Rows are points. Each copy is the shape, with its points in the same order, turned, moved and blurred by noise. Is it also mirrored, or only turned?
(in the rows, 128 means zero)

Shape (6 x 3):
[[197 109 106]
 [158 172 124]
 [195 196 178]
 [ 94  97 114]
 [103  94 129]
 [118 142 155]]
Copy 1 (6 x 3):
[[210 139 126]
 [159 188 145]
 [168 184 211]
 [119 107  96]
 [126  99 109]
 [121 132 152]]
Copy 1 is: only turned
Copy 2, 6 rows:
[[170  60 128]
 [164 133 171]
 [151 109 239]
 [125 140  93]
 [114 134  99]
 [114 135 157]]
Copy 2 is: only turned

Shape, 9 rows:
[[ 48 158 188 146 206 169]
 [185 138 103 145 127 103]
 [126 125  96 170 139 106]
 [ 96 219  71 164  73 199]
 [122 112 163 150 116 106]
 [117 159 189 132 166 203]
 [153 161 117 109 135  99]
 [117 155 136 170 109 142]
 [143 150 157 180 139  89]]
Copy 1 (9 x 6):
[[165  82 213  91 102  73]
 [143 157  80 148 162 123]
 [115 119 116 169 136 110]
 [133 153 142 130  46 220]
 [125 142 161 142 178 109]
 [193 102 182  83 136 130]
 [128 169  97 113 143 102]
 [139 145 154 144 134 146]
 [154 166 152 169 150  83]]
Copy 1 is: mirrored
Copy 2 (9 x 6):
[[ 64 198  65 149 178 208]
 [169 106 106 181 141  95]
 [144 122  62 150 125 111]
 [243 134  46 148 142 224]
 [110 129 113 160 100 139]
 [102 143 115 165 193 217]
 [167 156 117 174 145 111]
 [150 124  82 171 120 174]
 [119 128  82 204 115 126]]
Copy 2 is: only turned
Copy 3, 9 rows:
[[147 150 221 151 226 154]
 [153 110  81  97 118 142]
 [142 115  95 144 153 119]
 [ 25 115 121 175 133 205]
 [162 100 151 130 127 109]
 [153 143 210 134 153 199]
 [124 128 116  76 138 134]
 [114  97 141 146 134 151]
 [162  74 130 118 157 132]]
Copy 3 is: mirrored
Copy 4, 9 rows:
[[100 167 207 167 190 162]
 [174  93 104 143 127  68]
 [138 121 125 180 118  75]
 [196 179  82 200  80 188]
 [129 145 152 116 117  77]
 [141 165 152 120 192 170]
 [166  79 138 137 118 106]
 [156 166 132 150 113 111]
 [169 144 169 152 135  61]]
Copy 4 is: mirrored
